Every row gives one point. Any point is a mix of the corners, with weights that add up to 1. It lies inside the corners' shape when no weight is negative. Say inside or outside, and name the corners with a negative weight.

Corners:
(1): 38 31
(2): -39 29
(3): -7 -33
Points:
27 19 -> inside
28 28 -> inside
-22 -43 -> outside (1)
-42 -40 -> outside (1)

Corners:
(1): 19 16 -12 -49 34 -68
(2): 75 15 -22 -78 -7 -44
(3): 12 -25 0 43 14 59
(4): -23 -23 -70 31 5 58
(5): -24 30 -17 17 -8 50
(6): 3 6 -63 88 -26 31
(7): 22 -16 -20 -46 -31 -59
Points:
26 -8 -6 -22 9 7 -> outside (6)
11 6 -25 -26 21 -32 -> inside
10 -2 -29 -23 4 -6 -> outside (6)
21 5 -14 -54 18 -32 -> outside (6)
21 7 -23 0 -13 -5 -> outside (4)
-8 -5 -41 12 -5 27 -> inside

Corners:
(1): 13 -3 -27 -60 1 -69 13 22 24
(2): -10 -32 37 14 17 -16 10 -47 27
(3): -28 25 53 -42 -34 -38 72 -37 -1
(4): -14 50 36 2 -28 54 -6 -35 -8
(5): 0 -66 79 -35 -16 -32 3 -20 14
(6): -5 44 -18 -3 10 96 24 5 -100
(7): 4 -30 -26 65 -12 -12 -13 65 -15
(8): -15 -39 -18 -51 -18 7 29 14 25
(9): -3 3 54 -20 31 -22 14 23 80
(10): -57 -26 22 6 6 -39 -36 18 23
Points:
-6 22 -7 -12 5 51 19 5 -54 -> inside
-17 -5 33 7 10 -33 -2 -7 44 -> outside (5, 6, 8)
-8 -5 23 -7 5 13 -3 4 6 -> outside (3)
-6 -24 20 -26 4 -19 17 13 25 -> outside (4)

Corners:
(1): -43 -54 32 -35 -36 -50 33 -6 4 6 -42 31
(2): 63 -62 46 -7 54 -33 45 12 14 -21 54 7
(3): -32 38 -61 28 -23 -51 65 3 11 32 50 56
(4): 71 -8 -12 -62 -13 24 -35 2 -9 -3 46 31
(5): 59 35 -41 -20 -67 23 24 -2 -36 4 25 -24
(6): -14 27 -32 -35 25 59 -36 61 -4 -6 21 -40
(7): -31 58 37 -1 22 -18 -26 53 -6 0 -46 15
(8): 7 -32 38 59 -5 51 -81 -4 -70 26 43 54
(9): 7 14 -31 22 -2 -25 22 -41 -31 -33 31 45
(10): 89 -16 41 32 31 -77 29 -37 -6 -17 -40 -56
(11): -12 -26 -25 -32 -24 -29 10 30 -31 10 -25 -9
(12): 43 -57 -2 40 -18 -36 -6 58 16 -11 7 21
(13): -13 -1 -63 -26 -73 64 47 7 -40 46 -14 30
Points:
25 -1 7 24 -12 -9 18 33 -1 10 2 -7 -> outside (4, 9, 11)
18 -22 7 -10 -13 2 2 11 -22 3 -2 9 -> outside (3)
54 -28 11 -10 -10 12 3 -7 -21 -12 16 -6 -> outside (3, 7, 11)
16 10 3 -14 4 2 -14 22 -11 -1 4 7 -> inside
-21 18 7 12 -9 -33 38 -5 -22 13 -22 22 -> outside (4, 6, 12)
37 -26 14 -25 14 -4 -17 -2 -22 -21 23 -20 -> outside (3, 7, 12, 13)

Corners:
(1): -36 -7 -55 -46 6 -11 -17 -8 -45 10 50 72 17 35 -2 -53 -65 -12 -17 -50
(2): 23 4 74 -18 1 48 29 37 -12 -6 -46 -17 -30 -65 27 10 37 6 38 2
(3): -19 -8 -23 13 -57 -8 9 -5 -41 6 9 -25 -53 72 -5 -21 -51 -2 -31 48
(4): -1 25 22 18 -7 -1 -12 -29 -6 -59 -24 2 0 49 29 -19 -51 -1 -4 34
(5): -11 8 -29 9 5 56 -27 52 5 18 40 36 19 21 -13 12 -46 2 24 3
(6): 25 18 10 -4 42 79 40 86 22 5 -20 9 31 -69 22 -3 74 51 -31 25
(7): -10 -15 -6 16 -14 43 -3 -5 -1 59 27 1 26 53 -54 -62 -67 19 -40 -37
(8): -23 -10 47 43 50 19 21 33 1 -39 31 -28 56 -24 6 23 54 30 34 -3
(9): 21 14 15 -49 -48 -16 -7 -19 31 -41 14 -35 20 24 -2 -8 -18 -7 -5 69
(10): 51 -30 75 28 -30 14 -17 37 -10 -35 -9 5 16 -17 52 -45 59 3 -3 15
(11): 59 -9 43 19 50 -7 60 51 0 -37 10 41 6 -65 -51 4 50 -9 3 31
(12): -12 0 -41 2 -36 -7 -20 -6 18 6 11 30 32 31 3 27 -99 43 -31 -76
(13): -58 -21 -19 11 -15 25 -55 -19 30 25 41 80 -22 -3 -17 -44 -50 72 -5 -35
(14): -30 -3 -54 52 -10 -24 -8 11 5 61 -31 33 18 14 -7 -28 -68 16 5 -12
(15): 49 35 2 10 -83 -6 -41 -38 -54 -71 -2 -33 24 45 -19 -22 -52 31 7 17
(16): 57 -1 44 17 84 4 -28 40 0 -48 14 -66 -6 -59 32 -39 38 16 22 -10
(17): -11 73 -1 24 -67 -19 15 -40 -25 9 51 -2 -4 8 34 -14 -55 -15 -27 39
(18): -5 44 -6 5 -31 10 -42 -8 -19 -31 -19 -20 -16 9 -19 -4 -8 -25 -38 10
(19): 64 19 71 -13 66 16 -15 -3 2 43 -11 8 18 -31 39 26 71 23 15 4
(20): -13 0 -70 14 -28 20 -12 -7 48 23 21 47 -12 41 22 -53 -7 25 39 -68
(21): -26 -40 -90 40 -20 33 3 -66 -12 -2 21 14 21 -21 -6 -18 -59 -2 -34 -16
Points:
5 10 12 4 -13 10 -20 -8 -18 -19 23 -5 8 10 -6 -6 -32 -1 -8 9 -> outside (6, 14, 20)
10 -18 -8 -20 23 30 -34 18 33 19 -36 35 -26 -14 57 -11 21 16 12 -19 -> outside (7, 8, 11, 15, 17)
10 4 8 1 -11 19 -6 0 -5 -19 11 -3 6 3 2 -15 -10 10 -9 7 -> outside (14)
10 8 17 2 -1 23 -6 8 -9 -17 15 -1 8 -9 1 -6 -7 11 -15 10 -> outside (14, 20)
